Each row of a before or after table is a point. The points were changed in one or more steps. Then noise was added and the rows were shuffled. The steps act on how far a point lies along the listed directions, d1 being the first. What was done? A step turns or swaps two directions, mirrors them in a line or flattens them onto one, adds a multiple of one to another, or multiplies one. Angles are multiples of 10 degrees, from the lower direction toward the higher: turns from -170 to 170, lines from 10 to 170 but not 90. Use the fewest steps. Two steps may share a direction if one is a turn and the other turns, adds or multiplies; they go together, in the order done. Otherwise the lowest direction goes first.

Directions:
(1): [0.58 0.10]
(2): [-0.10  0.58]
Before (13 x 2):
[[ 0.02 -0.02]
 [-0.08  0.19]
 [-0.31 -0.09]
 [ 0.40 -0.26]
 [ 0.01 -0.05]
 [ 0.23 -0.23]
 [-0.18 -0.55]
 [ 0.30 -0.48]
 [-0.15 -0.34]
 [-0.16 -0.05]
 [-0.33  0.01]
 [-0.33  0.29]
 [ 0.39  0.26]]
After:
[[ 0.02 -0.15]
 [-0.34  0.10]
 [-0.11  0.48]
 [-0.16 -0.12]
 [ 0.47 -0.74]
 [ 0.03 -0.06]
 [-0.04 -1.33]
 [-0.28 -0.17]
 [-0.06 -0.81]
 [-0.43  0.80]
 [ 0.44 -1.27]
 [ 0.35  0.57]
 [ 0.29 -0.64]]
Steps: multiply d2 by 2.5

Directions:
(1): [-0.58 -0.07  0.11 -0.84  0.12  0.20 -0.50  0.05]
(2): [-0.34 -0.34  0.21  0.03 -0.48 -0.42  0.23  0.80]
(3): [ 0.64 -0.67 -0.54 -0.32 -0.04  0.21 -0.12  0.26]
(4): [-0.46 -0.78 -0.02  0.35  0.57 -0.09  0.13 -0.28]
(5): [-0.49  0.23 -0.85  0.41 -0.16  0.23 -0.27  0.20]
(6): [ 0.00  0.02 -0.41 -0.26 -0.16 -0.96 -0.12 -0.44]
Before, 11 rows:
[[ 0.65  0.22  0.11  0.78  0.20  0.49  0.33  0.21]
 [ 0.44  0.95  0.20  0.18 -0.22  0.12  0.02 -0.14]
 [ 0.67  0.43  0.52 -0.31 -0.17  0.17  0.19  0.21]
 [-0.16  0.36 -0.01  0.53 -0.17 -0.57  0.35 -0.04]
 [ 0.20  0.46  0.44  0.87 -0.20 -0.29  0.68  0.06]
 [ 0.65 -0.95  0.01  0.19  0.25  0.17  0.37  0.11]
 [ 0.30 -0.93  0.61 -0.28  0.17 -0.48  0.19 -0.02]
 [-0.56  0.20  0.86 -0.35 -0.13 -0.16 -0.15  0.11]
 [ 0.60  0.11  0.19 -0.16  0.11 -0.03  0.09  0.00]
 [ 0.33  0.36  0.03  0.25  0.17 -0.23  0.32 -0.07]
 [ 0.47 -0.47  0.06  0.65 -0.32 -0.66  0.62  1.11]]
After:
[[ 0.31 -0.93  0.75 -0.19  0.21 -0.16  0.23  0.13]
 [ 0.21  0.47  0.33  0.81 -0.25 -0.56  0.65 -0.05]
 [ 0.64 -0.95 -0.20  0.04  0.17 -0.33  0.29 -0.12]
 [-0.55  0.20  0.78 -0.40 -0.16 -0.31 -0.16  0.04]
 [-0.16  0.35  0.25  0.67 -0.07  0.01  0.42  0.23]
 [ 0.66  0.24 -0.41  0.47  0.00 -0.72  0.18 -0.35]
 [ 0.48 -0.47  0.01  0.63 -0.34 -0.78  0.60  1.05]
 [ 0.60  0.11  0.17 -0.18  0.09 -0.08  0.07 -0.02]
 [ 0.67  0.46  0.31 -0.44 -0.27 -0.34  0.10 -0.04]
 [ 0.44  0.95  0.13  0.12 -0.24 -0.05 -0.01 -0.23]
 [ 0.36  0.36  0.10  0.30  0.20 -0.08  0.34  0.02]]
Steps: multiply d6 by -1
